Each row is a point. To make a cloud, some directions were put in groups of two or more. Within a group, all points are equally far from the middle, so they leave a hole (a ring in 2 directions, a hollow ball in 3). The other directions are filled evenly. Then the cloud was stretched, turned, moved and blurred a little. How many holes are there, and how many directions does each take, smallest first?
In the rows, zero is written as 128.

Cloud (14 x 2):
[[152 102]
 [ 68  96]
 [ 63 124]
 [102  81]
 [ 66 100]
 [165 122]
 [148  98]
 [143  95]
 [ 70 138]
 [106 162]
 [ 74  90]
 [154 156]
 [ 89 155]
 [ 62 118]]
Holes: 1 (2)

Cloud, 29 rows:
[[146 108  38  90]
 [171  85 179 123]
 [143 156  95  44]
 [115 117 185 130]
 [105  62 129  86]
 [155 161  80  78]
 [ 72 134  92 111]
 [115 101 125 116]
 [104 123 128  68]
 [ 88 106  94 150]
 [ 81 148  71  87]
 [110 155 148 112]
 [153 144 146 216]
 [ 86 152 122 106]
 [150 116 191 173]
 [146 174 120 155]
 [139 117  62  75]
 [181 113 175 116]
 [ 98 102 139 110]
 [128 156 109  71]
 [124 132 189 160]
 [ 78  88 121 163]
 [209 139 115 133]
 [ 96  96  84  26]
 [ 59 120 102  61]
 [121  78 154 176]
 [166 126 162 143]
 [175 132 164 133]
 [ 89 159 110 125]]
Holes: 0

Cloud, 55 rows:
[[ 80 129  99 113 108 167]
 [150 196 124 212 105 140]
 [102  99 149  61  60 104]
 [135 114 120  90 222  99]
 [177  91 127  70 142 134]
 [ 53 148 163 137  88 138]
 [132 106 186 126  41 151]
 [ 70  91 118 140 170 117]
 [102 113  96 124 118 173]
 [113 130 121 106 198 151]
 [121 163 147 109 146  63]
 [149 106  87 176 129 140]
 [ 94 124 157  72 128  70]
 [140 187  62 123 120 125]
 [ 97 127 100 166 203 123]
 [159 216 116 175  91 150]
 [ 98  76 119 115 112 159]
 [122 102 112  44 148 120]
 [158 114 186  76 150 135]
 [ 96 153  82 137  83 157]
 [164 221 108 169 110 125]
 [142 161 184 107 152 149]
 [ 99 103 158  90  35 118]
 [ 82 132 104 104 134 165]
 [108 186  61 185 127 112]
 [102 102 160 150 161 153]
 [131 146 133 142 210 141]
 [ 78 165 162 128  61 172]
 [153  93 197  83  77 134]
 [107  91  90 134 162  45]
 [116 125 177 141 114 187]
 [177 172  79 187 188 138]
 [116 176 156 107 146  86]
 [137 195 129 171  60 169]
 [100 121 130 105 142  42]
 [174 125  79  87 157 131]
 [156 144 179  74  74 135]
 [148 101  86 184 150 111]
 [125 109 187 152 126  81]
 [157  71  94  99 123 104]
 [ 94  65 127 106 115 151]
 [ 83 171 123  99 157 112]
 [188  89 112  91 138 116]
 [140  67 171  74 171 106]
 [133 144 184  66  85 128]
 [175 156  97 147 143 178]
 [123 100  70 175 156  88]
 [149  88 188  83 162 108]
 [111 189  89 155  72 153]
 [104 177 108 115 174  78]
 [165 130 159 153 130  65]
 [162 156  70 190 170 144]
 [147  65 144 116  99 148]
 [114 108  67 156 107  99]
 [122 135 111 156  69  78]]
Holes: 3 (2, 2, 2)

Cloud, 87 rows:
[[105  71  73 143 100 148 120 156]
 [ 97  93  86 110 163 190 154 168]
 [101 153 161 126  69  98 151 122]
 [144 218  50 156 130 163  87 156]
 [178 140  97 124 137 173  39 108]
 [182  88 151 112 138 167 119  94]
 [ 61 168 113 139 141 181 122 117]
 [116 121 128 132 151 135 135 150]
 [ 58 134 194 139 116 175 137 161]
 [165 141  87  87  84 165 131 210]
 [ 37 163 110 148  80 114 176 167]
 [144 116 143 179 126 129  84 105]
 [161 180  29  89 127 166 170 105]
 [ 60 133  59 170 140 158 120 173]
 [115 145 100 166 154 152 135 158]
 [119  91  41 144 181 133  77 170]
 [ 79 152  60 170 165 161 159 146]
 [152 137 139 142  82 111  80  80]
 [147 130  69 155  62  83  95 127]
 [136 136 103 129 182 106  69 100]
 [137  50  77 158 124 122 102 193]
 [176  98  12 124 113 120 150  96]
 [ 70 155 158  91 104  86 167 101]
 [111  47 100 160 153 112  76 133]
 [189 132 104  73 142 116  71  96]
 [167 122  85 121 110 114 167 104]
 [ 32 155 164 133  91 151 145 174]
 [122 141 136  75  59 124 110  87]
 [139 158 149 118 174 163  75 194]
 [145 128 155  78 168 203 177 176]
 [144  91 125 118  66 135 164 157]
 [161 141  16 100  56 154 141  82]
 [149 136 121 114 163 164 157 158]
 [125  77 125 104 114 158 150 129]
 [176 141  41 109 145  95 132 151]
 [113 114  76  48  58 191 123 135]
 [131 203 125 132  71  72  98 132]
 [ 96 117  80 192 104 114  85 101]
 [155 162 121 106 137 183  77 205]
 [118 155  86 149 107  73 176 160]
 [142  91  59  92 150 108  94  87]
 [121 117 100 101 128 124  77 183]
 [145 101 153 134  80 102 137 107]
 [142 145 155 108 155 174  86 189]
 [147 156  86 106  57 150  96 158]
 [ 93 132 167 114 137 104 159 130]
 [134  50  51 171 153 143 108 151]
 [113  78 169 134 119  94 112 155]
 [206 120  22 134 136 145 130 118]
 [169 165 100 150 138 166 152 146]
 [132 117 156  51  58 183 123  94]
 [ 98 169  64 171  85 127 141 118]
 [ 95 143 176 122 105  77 102 132]
 [102 208  90 161 101 171 116 115]
 [105  66 123 201 136 133 127  77]
 [103 129 125 109 100 164 174 156]
 [101 147  35  56 129 203 141 174]
 [118 155 132  74 148  99 125 122]
 [114  54 134 168 147 112 110  99]
 [ 89 121 118 203 136 156 117 180]
 [ 78 186 154 124 113 129  47 163]
 [133 129 111 132 230 144 204  90]
 [147  64  88 112 167 180 132 103]
 [121 141 129 171 107 167 129  97]
 [176 122 113 170 123 166 109 162]
 [151 178  69 161 156 133 119 110]
 [123 174  68 192 155 103 141 140]
 [189  89 102  91  99 118 123 206]
 [134 133  62  46  87 107 146 134]
 [112  98  87 151 100 140 101 192]
 [ 80  85  40 116  98 142  91 123]
 [196 114  39 128 149 133 136 144]
 [109 151 167  57  85 170  78 152]
 [150 104  62 111 126 100 127  75]
 [ 83 121  29 113 178 174 170 155]
 [121 149 105 119  71 142 151 119]
 [ 76 115 113 166 144 132 124 116]
 [172 110  69 136 140 165  75 173]
 [129 110 110 179 161 159 138 154]
 [150 136  81 127 178 103 103 133]
 [150 115 165 130 164 122 121 178]
 [104 115 123 116 211 103 188 104]
 [126 161 106  50 104 161 149 103]
 [147  83 104 140 175  96 123 129]
 [ 53 177 118 155 140  98 107 153]
 [121 155 163 217 157 149 102 168]
 [ 82 171  96 163 119 110  91 203]]
Holes: 0

Cloud (95 x 9):
[[127 128 190  89 128 179  68 179 150]
 [197  97  93 130  91 140 111 146 153]
 [122  93 176 157  99 178  82 169  95]
 [170  83 120  93 143  84  89 162 152]
 [183 123  99 153 169 170  98 111 130]
 [ 85 154  94 162 134 182 128  84 148]
 [193 105 119 163  99 102 107 190  94]
 [158  95 144 190  72  79 124 125 119]
 [105 109 126 167 149 189 137  99  89]
 [121  58  58 144 110 143 190 170 151]
 [149 118 171 146 169 155 162  69 101]
 [143 125 112  88 128  96 135 134 170]
 [107 158 129 146 140 203 103 105 126]
 [175 144 162 127 127 109 147 158 124]
 [ 95 158 121 126 163 159  45 144 177]
 [150  90  61 170 109 184 178 121 155]
 [115 163  68 106 206 120  72 141 124]
 [131  51 116 145  85  93  89 110  77]
 [156 156 121 154 140 225 125 143 122]
 [ 90 106 144 157 123 171 147 138 222]
 [ 39 100  87 135 150 159 170 135 111]
 [ 95  60  88 140  80 125 124 108 165]
 [177 109 149 115 140 201  56 138  76]
 [145  95  91  80 173 114 135 120 118]
 [ 98 102  90 125  92 122  44 191  98]
 [ 85 132  92 115 159 191 106 127 156]
 [184 115 114  91 133 115  47 143  34]
 [129  92 126 224  90 113  59 150 155]
 [ 81 101 141 138 138 180 117  89 121]
 [103 120 127 121 182 106  21 158 133]
 [116  96  78 185 100  95  56  99  58]
 [126 111  67 189  86 146 104 174  98]
 [126 102  97 111 169 129 164 127  52]
 [146 144 122 176 165 156  89 142  70]
 [ 94  97  96  72 115 128 122  75 121]
 [109 184  90 150 143 148  82 116  75]
 [154 100 114 161 150 119 106 249 116]
 [ 91 163 106 113 161 141 135  75 133]
 [ 73  91 164 171 109  69  93 109 105]
 [155 121 171 126  69 172 107 180 102]
 [132 131 124 110 161 183  55 135 109]
 [135 143 178 143 186 121  57 131 113]
 [149 134 133  87 187 179 103 175  71]
 [170  90 128 121 181 135  44 171 152]
 [169 143 127 116 155 144 145 170  69]
 [ 83 103 116  66 161 188 185 125 123]
 [135  94  72 124 105 161 189 193 176]
 [107 148 106  69 112  93 135 127 147]
 [149  73 128 101 112 186  76 111 115]
 [ 92  91 175 116 115 165  86 128 143]
 [115 125 134 168 109  68  50 185  60]
 [143 127 171 159 117 146  87 196 114]
 [108 133 125 134  95  88  92  83 157]
 [116 117 188  96 154 136 103  93 116]
 [131 163  77  66 128 143  42 199 120]
 [112 126  85 139  83 130  58 129  36]
 [112  98  89 215 171 152 161 125 128]
 [121  72 122 153  40 132  88 177 137]
 [ 66  85 122 169 141 165 108 152 200]
 [160 125 100  97 138 190 178  99 129]
 [119 130 116  98 203 107 123  87 111]
 [ 98 168  53 159 132 144 157 100 180]
 [149 152 160 142 172 147  42 104  69]
 [ 88  98 127 148  89  82 141 193 131]
 [113  93  74 130  84 162 143 166  85]
 [ 72  92 177  86 119 117 120 153 142]
 [150 119 115  85 152 121  91 208  64]
 [127 115 129 178  90  80  84  92 144]
 [121  71 178 149 109 113 110 176 146]
 [151  55 166 148 141 129 108 115 125]
 [128  54 135 179  56 153 124 106 157]
 [ 73  97  62 112 127 142  68 133 103]
 [125 138  92 145  86 136 185 127 154]
 [ 79 121 169 167  74 150 104 143 117]
 [130 132  65 120 111  88 128 102  85]
 [ 99 176  63 144 122 134 160 130 152]
 [101  88  73 110 136 146 119 191  87]
 [154 100 203 158 150 151  94  95  84]
 [ 55 103 139 169 109 122  95  75 117]
 [128 125 193  89 116 155  55 170 103]
 [110 101 190  81 154 161  56 147 105]
 [172 148 109 126 151 161 188 126 154]
 [134  43  84  97  86 143 119 190 144]
 [161  71  83 146  92 157 170 108 121]
 [138  60  75 122 121 114 162 162 148]
 [169 112 157 170 156 156  55 152  75]
 [136 133 164  92 130 125  57 154 190]
 [177 128 134 143  85  80  45 143 103]
 [132  89  97  60 114  86  61 152  62]
 [121 111 102 142 148 187 163 124  82]
 [151  14 155 128  93 111 106 171  80]
 [116 121  82 191 116 155  82  97 183]
 [136  93  84 172  95  86 120 184  77]
 [165 117 150 124  94 121  87 176  47]
 [176  70  95 180 118 139  92 131 114]]
Holes: 1 (4)
